Each row of a before or after table is a point. One or more steps were done to the points. Then noise was added and the rows were shuffled. The steps act on columns, c1 being the first. What was done? A step turns or swaps two columns, mirrors them in a line or flattens them onto one, adds a multiple of one to another, or multiplies or shifts one. Angles are multiples of 10 degrees, from the lower column toward the higher: turns from -170 to 170, lines from 10 to 170 but not 90. Use the fewest steps. Two steps may share a column if one is a turn and the other turns, adds or multiplies; they go together, in the order done. Otherwise the lowest column goes first.

Before (8 x 3)
[[-0.27 -0.29 -0.12]
 [-0.46 -0.02 -0.28]
 [-0.09  0.07 -0.09]
 [ 0.20  0.32  0.01]
 [-0.03  0.12  0.40]
 [-0.55 -0.25  0.33]
 [-0.09  0.35 -0.02]
 [ 0.08  0.28 -0.09]]
After (8 x 3)
[[ 0.17  0.25  0.09]
 [-0.48 -0.05 -0.28]
 [-0.24 -0.50 -0.14]
 [ 0.02  0.54  0.04]
 [-0.10  0.67  0.00]
 [-0.06  0.09 -0.12]
 [-0.25 -0.61 -0.15]
 [ 0.16  0.67  0.11]]
Steps: flatten c1 and c3 onto the line at 30 degrees; multiply c2 by 2

Before (8 x 6)
[[-0.15 -0.02  0.32  0.03  0.00  0.25]
 [ 0.25  0.12 -0.27  0.33 -0.33 -0.11]
 [ 0.12 -0.04 -0.13  0.17  0.05  0.08]
 [-0.06  0.31  0.36 -0.01  0.04 -0.17]
 [-0.42  0.09  0.04  0.18 -0.19  0.18]
 [-0.11 -0.17 -0.09 -0.35  0.39 -0.23]
 [ 0.11 -0.02 -0.01 -0.34 -0.24 -0.27]
 [ 0.16  0.56 -0.07  0.00 -0.28  0.17]]
After (8 x 6)
[[-0.28  0.11  0.32  0.13  0.27 -0.06]
 [-0.04 -0.10 -0.13  0.53  0.37 -0.10]
 [-0.31 -0.33 -0.06  0.03  0.04  0.42]
 [ 0.09 -0.29 -0.25  1.03 -0.01  0.06]
 [ 0.27 -0.08 -0.06 -1.01  0.06 -0.01]
 [ 0.05 -0.07  0.38 -0.06  0.32  0.36]
 [ 0.26  0.21 -0.11 -1.09  0.70 -0.07]
 [-0.24  0.34  0.02  0.51  0.10  0.18]]
Steps: turn c1 and c2 by -110 degrees; turn c1 and c6 by 110 degrees; multiply c4 by 3; shift c5 by 0.30

Before (8 x 9)
[[ 0.23  0.24  0.25 -0.10  0.18  0.27 -0.19 -0.17  0.33]
 [ 0.12  0.22  0.40 -0.25  0.37 -0.07  0.00  0.01 -0.05]
 [ 0.18  0.15 -0.19  0.04  0.39  0.07 -0.27  0.03 -0.21]
 [-0.14 -0.01  0.21  0.06 -0.22 -0.10 -0.14  0.17  1.13]
 [ 0.11 -0.01  0.34 -0.23  0.19  0.18  0.98  0.14 -0.05]
 [-0.17 -0.20  0.25  0.01  0.43 -0.24 -0.17 -0.79 -0.04]
 [ 0.09  0.20  0.45  0.10  0.23  0.32 -0.30  0.08  0.00]
 [-0.14  0.38 -0.02  0.04  0.43  0.21 -0.13 -0.07  0.02]]
After (8 x 9)
[[-0.14  0.32  0.14  0.03  0.43  0.15  0.26 -0.08  0.02]
 [ 0.11 -0.87 -0.14 -0.23  0.19  0.35  0.47  0.12 -0.05]
 [-0.16  0.04 -0.34  0.01  0.43 -0.03 -0.24 -0.80 -0.03]
 [ 0.24  0.28 -0.03 -0.09  0.19  0.36  0.13 -0.18  0.33]
 [ 0.09  0.37 -0.15  0.12  0.23  0.54  0.03  0.09  0.01]
 [-0.13  0.12 -0.22  0.05 -0.22  0.04 -0.09  0.18  1.13]
 [ 0.18  0.30  0.19  0.03  0.39 -0.07  0.00  0.02 -0.21]
 [ 0.11  0.10 -0.36 -0.26  0.37  0.21  0.21  0.01 -0.07]]
Steps: turn c2 and c7 by 60 degrees; mirror c3 and c6 in the line at 70 degrees

Before (10 x 12)
[[ 0.42 -0.13 -0.16  0.09  0.24 -0.06  0.49  0.04  0.35  0.27 -0.20  0.00]
 [ 0.09 -0.07  0.03 -0.06  0.01 -0.20 -0.13 -0.29 -0.26  0.02  0.08  0.06]
 [ 0.68  0.22  0.25  0.13  0.29 -0.35 -0.10 -0.48 -0.41  0.06  0.25  0.21]
 [-0.24  0.11  0.30  0.26 -0.52 -0.33  0.05  0.30 -0.12  0.18 -0.25  0.25]
 [ 0.21  0.09 -0.08 -0.15 -0.01 -0.10 -0.45  0.54 -0.52  0.26 -0.31  0.22]
 [-0.11  0.33  0.20  0.09  0.38 -0.24 -0.02  0.11  0.10  0.20  0.56  0.25]
 [ 0.00 -0.02  0.07  0.19  0.12  0.43 -0.36 -0.32  0.24  0.06 -0.09  0.28]
 [ 0.01 -0.40 -0.27  0.47  0.25 -0.09 -0.18  0.26  0.13 -0.01 -0.21 -0.28]
 [ 0.60  0.33  0.36 -0.33  0.28  0.24 -0.11  0.58 -0.13  0.29 -0.36 -0.70]
 [ 0.03  0.33 -0.42  0.05  0.31  0.25 -0.37  0.35 -0.49 -0.18 -0.07  0.22]]
After (10 x 12)
[[ 0.04 -0.43 -0.30  0.01 -0.09  0.30 -0.05 -0.44  0.02  0.15 -0.10 -0.42]
 [ 0.09 -0.03  0.05 -0.04 -0.01  0.20 -0.19  0.24 -0.29 -0.04  0.04  0.23]
 [ 0.18  0.11 -0.08 -0.01  0.00  0.28 -0.38 -0.21 -0.57  0.45  0.08 -0.62]
 [ 0.40 -0.21 -0.19  0.02 -0.19  0.32  0.30 -0.02  0.44  0.32  0.11 -0.31]
 [-0.09  0.15  0.22  0.01 -0.46  0.16  0.07  0.13  0.04 -0.38  0.42  0.06]
 [ 0.68  0.15  0.25  0.05 -0.34  0.05 -0.16  0.44 -0.40 -0.16  0.16  0.62]
 [-0.21  0.29  0.31  0.00  0.43  0.03 -0.03 -0.01 -0.03  0.29  0.06  0.06]
 [ 0.07  0.19 -0.34 -0.02 -0.41  0.64 -0.31 -0.03 -0.51 -0.03 -0.20 -1.07]
 [ 0.60  0.17  0.34  0.05 -0.34  0.63 -0.09 -0.95 -0.18  0.46  0.08  0.59]
 [ 0.03 -0.07  0.10  0.03 -0.18  0.84 -0.02  0.41  0.07  0.08  0.01  0.21]]
Steps: mirror c2 and c5 in the line at 170 degrees; turn c8 and c12 by -130 degrees; add 1.5 times c3 to c12; multiply c4 by 0; shift c6 by 0.40; flatten c7 and c9 onto the line at 60 degrees; turn c10 and c11 by 60 degrees

Before (10 x 18)
[[ 0.22  0.43  0.14  0.33 -0.09  0.10  0.00 -0.15 -0.15 -0.56  0.33  0.34
  -0.33 -0.41 -0.10 -0.03 -0.04 -0.37]
 [ 0.01  0.15  0.16  0.40 -0.10  0.01 -0.41 -0.42  0.28 -0.24  0.22 -0.08
   0.03  0.32  0.19  0.10  0.17  0.28]
 [ 0.01 -0.18 -0.03 -0.12  0.02  0.19 -0.02  0.09 -0.01 -0.28  0.23  0.09
  -0.26 -0.08 -0.09 -0.17  0.12 -0.07]
 [ 0.21 -0.30  0.05 -0.54 -0.13 -0.21 -0.01  0.19  0.31 -0.30  0.77 -0.32
   0.17  0.32  0.10  0.23  0.25 -0.26]
 [ 0.33  0.21  0.19  0.05  0.06 -0.28 -0.36  0.15 -0.11  0.21  0.21 -0.19
  -0.28  0.36 -0.24  0.43 -0.14 -0.03]
 [-0.05 -0.38  0.31  0.36  0.05 -0.18 -0.35  0.00 -0.09 -0.47  0.00 -0.30
  -0.21 -0.33 -0.05 -0.17  0.40  0.45]
 [-0.23  0.05 -0.44  0.48 -0.18 -0.04 -0.06  0.10 -0.32 -0.34  0.37 -0.21
  -0.59  0.11  0.56 -0.30  0.25  0.26]
 [-0.13  0.22  0.09  0.17 -0.06  0.35 -0.46  0.44 -0.38 -0.52 -0.46 -0.22
   0.22 -0.28 -0.08 -0.40 -0.14 -0.13]
 [ 0.06 -0.23  0.34 -0.02 -0.05 -0.03 -0.09 -0.15 -0.08 -0.41  0.03  0.10
   0.48  0.84  0.35 -0.12 -0.27  0.13]
 [-0.40  0.58  0.14  0.09  0.16 -0.10  0.11  0.19  0.06 -0.17  0.39  0.35
  -0.03 -0.11  0.13 -0.16 -0.14  0.16]]
After (10 x 18)
[[-0.24 -0.39 -0.48 -0.02 -0.07 -0.05 -0.09  0.14  0.08  0.46  0.05  0.11
  -0.42  0.84  0.07  0.13 -0.30  0.12]
 [-0.03  0.57 -0.28  0.53 -0.13 -0.03 -0.01 -0.57  0.16 -0.54  0.34 -0.24
  -0.38  0.19  0.32  0.35  0.29  0.26]
 [ 0.10  0.51  0.03  0.15 -0.12  0.35 -0.46 -0.19  0.21  0.18 -0.45 -0.22
  -0.52 -0.26 -0.37  0.52 -0.13 -0.14]
 [-0.20 -0.88 -0.12 -0.55 -0.15 -0.25 -0.01 -0.14 -0.14  0.17  0.77 -0.29
  -0.27  0.37 -0.16 -0.34  0.23 -0.23]
 [ 0.45  0.09 -0.04  0.35 -0.05  0.09  0.03  0.26  0.11 -0.29  0.32  0.36
  -0.62 -0.43  0.03  0.07 -0.02 -0.42]
 [-0.15 -0.21  0.07 -0.14  0.03  0.19 -0.04 -0.05 -0.07 -0.28  0.23  0.11
  -0.31 -0.08 -0.06  0.19  0.11 -0.05]
 [ 0.31  1.59 -0.17  0.09  0.19 -0.10  0.11 -0.09 -0.08 -0.03  0.44  0.34
  -0.14 -0.13 -0.22  0.10 -0.10  0.18]
 [ 0.13  0.23 -0.24  0.47 -0.11 -0.01 -0.39  0.30 -0.24  0.03  0.24 -0.03
  -0.30  0.35  0.30 -0.14  0.13  0.29]
 [-0.34 -0.36 -0.16  0.35  0.05 -0.18 -0.38  0.20  0.01 -0.21 -0.04 -0.31
  -0.43 -0.28 -0.20  0.20  0.38  0.44]
 [ 0.35 -0.44  0.10  0.11  0.02 -0.31 -0.36  0.12  0.26 -0.29  0.24 -0.20
   0.20  0.36 -0.29 -0.35 -0.13 -0.04]]
Steps: turn c1 and c2 by -60 degrees; multiply c2 by 2.5; turn c3 and c15 by 120 degrees; turn c8 and c15 by -130 degrees; turn c9 and c16 by -160 degrees; swap c10 and c13

Before (11 x 24)
[[-0.31 -0.14  0.38  0.23  0.13 -0.10  0.41  0.58  0.50 -0.06  0.24  0.07
  -0.56  0.24 -0.21 -0.59  0.20 -0.09  0.16  0.16 -0.27 -0.04 -0.44 -0.37]
 [-0.39 -0.38 -0.20 -0.46 -0.03  0.19  0.33  0.41  0.23 -0.38  0.12  0.16
   0.18  0.43 -0.37 -0.25  0.36  0.30 -0.14 -0.51  0.43 -0.24  0.13  0.33]
 [-0.01  0.11  0.27  0.27  0.04 -0.16  0.16  0.42  0.15  0.37  0.45  0.17
   0.20  0.09 -0.46 -0.36 -0.06  0.04 -0.10 -0.03 -0.08  0.39  0.22 -0.10]
 [ 0.32  0.27  0.19  0.09  0.17  0.31 -0.13 -0.19 -0.28  0.19 -0.04 -0.17
   0.00 -0.03 -0.10  0.01 -0.01  0.16 -0.21  0.14 -0.03 -0.01  0.06  0.11]
 [-0.31 -0.37  0.16 -0.13 -0.52  0.24 -0.03  0.47  0.14  0.01 -0.40  0.22
  -0.45 -0.14  0.03  0.11  0.72 -0.05 -0.17  0.20  0.14 -0.09 -0.09  0.15]
 [-0.12 -0.36 -0.34  0.15 -0.13 -0.29 -0.11 -0.19  0.19  0.16 -0.15 -0.25
  -0.47 -0.07  0.30 -0.36  0.30  0.32  0.08 -0.27 -0.12 -0.38  0.15  0.18]
 [-0.49 -0.26 -0.07 -0.18 -0.74 -0.50 -0.18  0.11 -0.31  0.23  0.31  0.13
   0.12  0.04 -0.19  0.06  0.71 -0.19  0.53  0.27  0.37  0.27  0.03 -0.49]
 [ 0.08  0.24  0.35 -0.21 -0.06  0.00 -0.28  0.32  0.25  0.40 -0.02 -0.10
  -0.32  0.43 -0.08 -0.44  0.31  0.10  0.16 -0.42  0.07  0.26 -0.27  0.38]
 [-0.49  0.33  0.15 -0.42 -0.11  0.23  0.23  0.20  0.28  0.24 -0.15 -0.30
  -0.14 -0.31 -0.41 -0.11  0.38 -0.20  0.24 -0.31 -0.42 -0.17 -0.09  0.37]
 [-0.06  0.27 -0.07  0.24  0.08 -0.44  0.22  0.55 -0.35 -0.29 -0.15 -0.23
   0.07 -0.06  0.28 -0.42  0.76 -0.40  0.43 -0.02  0.16  0.39  0.31  0.26]
 [-0.05 -0.25 -0.25  0.12 -0.59  0.15 -0.02 -0.27 -0.08 -0.23 -0.41 -0.18
  -0.36 -0.25 -0.28  0.13  0.03  0.14  0.37 -0.14  0.20 -0.31 -0.45 -0.34]]
After (11 x 24)
[[ 0.31  0.36  0.19  0.09  0.17 -0.28  0.17 -0.17 -0.30  0.23 -0.04 -0.20
  -0.01 -0.03 -0.07  0.02 -0.02  0.17  0.08  0.61  0.05 -0.12  0.08  0.10]
 [-0.52 -0.27 -0.08 -0.09 -0.69  0.65 -0.35  0.13 -0.29  0.18  0.22  0.13
   0.17  0.06 -0.16  0.11  0.75 -0.13 -0.61  0.82  0.10 -0.10  0.06  0.34]
 [-0.13 -0.31 -0.36  0.17 -0.16  0.07  0.21 -0.18  0.20  0.20 -0.12 -0.29
  -0.46 -0.12  0.31 -0.35  0.30  0.28 -0.06  0.25  0.15  0.47  0.23  0.01]
 [-0.33 -0.37  0.21 -0.18 -0.55 -0.23  0.12  0.47  0.16  0.05 -0.42  0.22
  -0.48 -0.12  0.05  0.05  0.69  0.02 -0.92  0.68  0.16 -0.18 -0.08  0.00]
 [-0.02  0.15  0.29  0.30 -0.01  0.23 -0.16  0.47  0.20  0.41  0.44  0.17
   0.22  0.09 -0.39 -0.42 -0.04  0.00 -0.02  0.47 -0.33 -0.15  0.12 -0.08]
 [-0.32 -0.17  0.38  0.25  0.14  0.06 -0.54  0.53  0.55 -0.03  0.21  0.05
  -0.58  0.28 -0.28 -0.65  0.20 -0.08  0.36  0.64 -0.23  0.16 -0.47 -0.31]
 [-0.04  0.32 -0.12  0.22  0.08  0.60  0.16  0.55 -0.37 -0.29 -0.15 -0.24
   0.09 -0.08  0.28 -0.40  0.75 -0.46  0.58  0.50 -0.12 -0.14  0.30 -0.30]
 [-0.06 -0.25 -0.25  0.14 -0.58 -0.20 -0.33 -0.31 -0.14 -0.24 -0.41 -0.19
  -0.37 -0.22 -0.30  0.15  0.05  0.14 -0.53  0.37  0.33  0.02 -0.49  0.08]
 [ 0.11  0.22  0.40 -0.19 -0.09  0.09  0.45  0.34  0.24  0.44 -0.01 -0.06
  -0.38  0.43 -0.12 -0.36  0.34  0.13  0.02  0.03 -0.13 -0.21 -0.24  0.12]
 [-0.51  0.30  0.16 -0.41 -0.07 -0.42  0.25  0.16  0.25  0.29 -0.20 -0.29
  -0.16 -0.33 -0.39 -0.08  0.35 -0.19  0.03  0.16 -0.26  0.21 -0.14 -0.36]
 [-0.42 -0.34 -0.18 -0.39 -0.04 -0.16  0.23  0.43  0.20 -0.30  0.07  0.17
   0.16  0.38 -0.36 -0.21  0.47  0.35 -0.19  0.02  0.49 -0.19  0.06 -0.43]]
Steps: add 1.5 times c5 to c19; turn c21 and c22 by 40 degrees; turn c6 and c22 by -150 degrees; turn c7 and c24 by -110 degrees; shift c20 by 0.50

Before (12 x 48)
[[-0.53  0.39 -0.11  0.04 -0.43  0.46  0.18  0.40  0.21  0.21  0.18  0.12
  -0.06 -0.27 -0.33 -0.32 -0.03  0.00 -0.03  0.44  0.32 -0.15  0.42  0.36
  -0.05  0.35 -0.13 -0.58 -0.19  0.41  0.33 -0.10  0.15 -0.13 -0.09  0.38
  -0.10 -0.11  0.17  0.59  0.07  0.26 -0.34  0.40  0.00 -0.27  0.26  0.59]
 [-0.10  0.13 -0.27 -0.04 -0.34  0.39  0.14  0.45 -0.11  0.37  0.05 -0.27
   0.22 -0.36 -0.01  0.60  0.18  0.44  0.04 -0.42 -0.12  0.51  0.09 -0.24
  -0.39  0.09  0.15  0.29  0.01  0.22 -0.43  0.11 -0.71  0.01  0.01 -0.44
  -0.45 -0.24  0.29 -0.12 -0.39 -0.18 -0.42  0.08 -0.47 -0.05 -0.24 -0.11]
 [-0.17  0.44  0.19  0.30 -0.19  0.26 -0.28 -0.29  0.20 -0.18  0.50  0.03
  -0.15 -0.01 -0.31 -0.04 -0.52  0.17  0.13 -0.33 -0.34  0.49 -0.44  0.36
   0.15  0.18 -0.42 -0.46  0.11 -0.50  0.29  0.47 -0.33 -0.26  0.14  0.51
   0.08 -0.14  0.44 -0.29 -0.27  0.18  0.28 -0.18 -0.13 -0.32  0.37 -0.20]
 [-0.11 -0.10 -0.27 -0.04  0.51 -0.42 -0.12  0.11 -0.39  0.04 -0.08  0.17
   0.69  0.07 -0.22 -0.06  0.16  0.41 -0.54  0.07  0.42  0.02  0.09 -0.01
   0.17  0.20 -0.35 -0.50  0.54 -0.07 -0.41  0.23  0.16 -0.31  0.42  0.09
   0.16  0.55  0.35  0.07 -0.12 -0.14 -0.09  0.46  0.04  0.50  0.65  0.50]
 [-0.32 -0.06  0.22 -0.18  0.17 -0.18  0.36 -0.22 -0.04  0.17 -0.41  0.40
   0.03  0.13  0.08 -0.35  0.08 -0.34 -0.38 -0.12  0.37  0.12  0.05 -0.07
   0.28 -0.06 -0.14  0.36 -0.02  0.40 -0.29  0.20  0.14  0.35 -0.41  0.06
  -0.04  0.18 -0.21  0.62  0.08  0.12  0.44 -0.14 -0.17  0.11  0.34 -0.16]
 [-0.23  0.33 -0.38 -0.12  0.08  0.50 -0.42  0.08 -0.04  0.26  0.23  0.14
   0.63  0.11  0.27  0.24  0.18  0.21 -0.41  0.27 -0.14  0.32 -0.22  0.35
   0.01 -0.16 -0.22  0.18 -0.22  0.33 -0.14 -0.28 -0.08  0.47 -0.14 -0.28
   0.43 -0.29 -0.27  0.14  0.54  0.31  0.16 -0.07 -0.01  0.17  0.10 -0.35]
 [ 0.10  0.02 -0.25  0.29 -0.12  0.42  0.22 -0.13  0.15 -0.07 -0.18  0.21
  -0.19  0.01 -0.39 -0.08 -0.07 -0.27 -0.13  0.47  0.02  0.67  0.04  0.15
  -0.03  0.29 -0.05  0.02  0.17 -0.54 -0.01  0.00  0.10 -0.03 -0.03  0.20
  -0.22 -0.22 -0.38 -0.14 -0.17  0.06  0.46  0.54  0.32  0.06  0.31 -0.18]
 [-0.45 -0.26  0.18 -0.25  0.26  0.04 -0.11 -0.20 -0.30 -0.29 -0.06 -0.29
   0.46  0.34  0.07  0.01  0.16  0.24  0.38  0.41 -0.16 -0.05 -0.35  0.18
  -0.03 -0.16 -0.35 -0.02 -0.02  0.37 -0.20 -0.36  0.03  0.53 -0.14 -0.03
   0.28  0.31  0.17 -0.02  0.30  0.13 -0.30  0.00  0.42 -0.39  0.05  0.27]
 [ 0.15  0.07  0.42 -0.23 -0.36  0.19  0.32  0.46  0.04  0.23 -0.19 -0.29
   0.08  0.23 -0.49 -0.15  0.42  0.07 -0.50  0.14  0.01  0.27  0.19  0.37
   0.00  0.33 -0.29  0.16  0.24  0.12  0.15  0.25  0.29 -0.34  0.23 -0.06
  -0.38 -0.05 -0.39  0.08  0.16  0.15  0.55  0.14 -0.23  0.01 -0.09 -0.38]
 [-0.08 -0.37 -0.17 -0.09 -0.10 -0.35 -0.26  0.15  0.25  0.05  0.15 -0.17
  -0.15 -0.44  0.26  0.53 -0.11  0.01 -0.14 -0.28  0.47  0.61 -0.29 -0.22
  -0.52 -0.30 -0.24 -0.23  0.51 -0.23 -0.11 -0.38 -0.57  0.05 -0.26  0.10
  -0.18  0.52 -0.46 -0.21 -0.27 -0.18 -0.18 -0.30 -0.23  0.08 -0.33 -0.04]
 [-0.62  0.00  0.39 -0.03  0.19 -0.20  0.06 -0.40 -0.39  0.14 -0.51  0.00
  -0.24  0.16 -0.04 -0.33 -0.44 -0.12 -0.40 -0.01  0.14 -0.23 -0.44  0.42
  -0.22 -0.55  0.45 -0.16 -0.25 -0.43  0.39 -0.35 -0.62  0.17  0.55 -0.32
  -0.12  0.42 -0.30  0.34  0.02 -0.34  0.25  0.44  0.08  0.17  0.15  0.34]
 [ 0.14 -0.20  0.15 -0.35  0.18 -0.16  0.46  0.41 -0.34 -0.24  0.41 -0.47
  -0.22  0.03 -0.48  0.09 -0.27  0.02 -0.26 -0.25  0.15  0.00  0.36 -0.10
  -0.31 -0.56 -0.44  0.02 -0.41  0.11 -0.23  0.53 -0.07  0.16  0.50 -0.25
  -0.42 -0.31 -0.20 -0.02  0.44  0.34  0.11 -0.14  0.00 -0.14  0.02  0.01]]
After (12 x 48)
[[-0.11 -0.10 -0.27 -0.03  0.51 -0.42 -0.12  0.03 -0.45  0.04 -0.08  0.18
   0.69  0.06 -0.22 -0.07  0.15  0.34 -0.55  0.07  0.43  0.01  0.08 -0.02
   0.18  0.22 -0.35 -0.50  0.54 -0.08 -0.42  0.25  0.17 -0.31  0.29  0.09
   0.16  0.55  0.36  0.07 -0.12 -0.15 -0.10  0.46  0.04  0.50  0.64  0.50]
 [-0.24  0.31 -0.37 -0.14  0.07  0.50 -0.41  0.13 -0.08  0.26  0.23  0.13
   0.63  0.12  0.27  0.23  0.18  0.20 -0.41  0.27 -0.15  0.31 -0.22  0.33
   0.02 -0.12 -0.22  0.18 -0.22  0.33 -0.14 -0.28 -0.10  0.45 -0.10 -0.29
   0.43 -0.28 -0.27  0.14  0.54  0.31  0.16 -0.08 -0.02  0.16  0.11 -0.35]
 [ 0.16  0.07  0.40 -0.23 -0.36  0.19  0.32  0.32  0.03  0.23 -0.17 -0.29
   0.07  0.22 -0.49 -0.15  0.41  0.07 -0.50  0.15  0.01  0.27  0.19  0.37
  -0.01  0.47 -0.30  0.16  0.24  0.12  0.14  0.25  0.30 -0.34  0.16 -0.05
  -0.38 -0.04 -0.39  0.08  0.16  0.14  0.55  0.12 -0.23 -0.01 -0.10 -0.38]
 [ 0.11  0.02 -0.26  0.28 -0.12  0.42  0.22 -0.22  0.21 -0.06 -0.18  0.21
  -0.18  0.02 -0.38 -0.07 -0.07 -0.24 -0.13  0.46  0.01  0.68  0.04  0.14
  -0.03  0.22 -0.06  0.02  0.17 -0.54 -0.01  0.00  0.10 -0.02 -0.02  0.20
  -0.21 -0.23 -0.37 -0.13 -0.17  0.05  0.47  0.55  0.31  0.06  0.30 -0.18]
 [-0.07 -0.36 -0.16 -0.09 -0.10 -0.34 -0.26  0.24  0.24  0.05  0.14 -0.16
  -0.15 -0.44  0.26  0.54 -0.11  0.06 -0.15 -0.29  0.45  0.61 -0.29 -0.21
  -0.53 -0.24 -0.25 -0.23  0.51 -0.22 -0.10 -0.37 -0.57  0.05 -0.17  0.10
  -0.18  0.52 -0.45 -0.21 -0.26 -0.18 -0.17 -0.30 -0.22  0.09 -0.34 -0.04]
 [-0.63  0.00  0.39 -0.03  0.20 -0.20  0.06 -0.18 -0.36  0.14 -0.51  0.00
  -0.24  0.15 -0.04 -0.33 -0.44 -0.18 -0.40 -0.01  0.14 -0.23 -0.43  0.43
  -0.22 -0.64  0.46 -0.16 -0.25 -0.44  0.38 -0.35 -0.62  0.17  0.39 -0.32
  -0.12  0.43 -0.30  0.34  0.02 -0.33  0.26  0.44  0.08  0.17  0.16  0.33]
 [-0.32 -0.07  0.23 -0.19  0.17 -0.18  0.36 -0.19  0.03  0.17 -0.42  0.40
   0.04  0.13  0.06 -0.36  0.08 -0.36 -0.37 -0.12  0.36  0.12  0.04 -0.07
   0.29 -0.12 -0.15  0.36 -0.02  0.39 -0.28  0.19  0.13  0.34 -0.28  0.06
  -0.05  0.18 -0.21  0.61  0.08  0.11  0.45 -0.14 -0.16  0.10  0.34 -0.15]
 [-0.46 -0.28  0.18 -0.25  0.27  0.04 -0.11 -0.14 -0.34 -0.29 -0.05 -0.29
   0.46  0.35  0.06  0.01  0.15  0.20  0.39  0.41 -0.17 -0.04 -0.34  0.18
  -0.03 -0.20 -0.35 -0.01 -0.03  0.36 -0.19 -0.36  0.04  0.53 -0.10 -0.04
   0.29  0.31  0.17 -0.01  0.30  0.12 -0.30 -0.01  0.43 -0.40  0.04  0.27]
 [-0.53  0.40 -0.10  0.03 -0.43  0.45  0.19  0.26  0.21  0.21  0.18  0.13
  -0.06 -0.27 -0.33 -0.30 -0.03  0.04 -0.01  0.44  0.32 -0.15  0.42  0.38
  -0.05  0.47 -0.14 -0.57 -0.20  0.42  0.33 -0.09  0.15 -0.12 -0.07  0.39
  -0.11 -0.11  0.17  0.60  0.08  0.27 -0.35  0.42 -0.01 -0.27  0.27  0.59]
 [ 0.14 -0.20  0.15 -0.37  0.18 -0.16  0.48  0.59 -0.34 -0.23  0.41 -0.47
  -0.23  0.01 -0.48  0.09 -0.26 -0.04 -0.28 -0.26  0.15  0.00  0.34 -0.10
  -0.31 -0.38 -0.45  0.02 -0.42  0.11 -0.22  0.54 -0.07  0.16  0.34 -0.25
  -0.43 -0.31 -0.21 -0.02  0.45  0.34  0.12 -0.15  0.00 -0.15  0.01  0.03]
 [-0.18  0.45  0.20  0.30 -0.19  0.26 -0.27 -0.32  0.17 -0.18  0.50  0.03
  -0.16 -0.01 -0.31 -0.04 -0.51  0.21  0.13 -0.32 -0.34  0.49 -0.44  0.35
   0.16  0.07 -0.41 -0.46  0.12 -0.51  0.29  0.48 -0.32 -0.26  0.09  0.51
   0.07 -0.13  0.43 -0.30 -0.26  0.19  0.28 -0.18 -0.14 -0.32  0.37 -0.19]
 [-0.10  0.14 -0.27 -0.04 -0.33  0.39  0.13  0.40 -0.18  0.37  0.05 -0.26
   0.20 -0.37 -0.01  0.60  0.17  0.43  0.04 -0.42 -0.12  0.50  0.09 -0.25
  -0.40  0.23  0.14  0.29  0.01  0.22 -0.42  0.10 -0.70  0.01  0.01 -0.44
  -0.45 -0.24  0.29 -0.11 -0.38 -0.19 -0.43  0.09 -0.49 -0.05 -0.23 -0.11]]
Steps: turn c8 and c26 by 20 degrees; turn c9 and c18 by 10 degrees; multiply c35 by 0.7
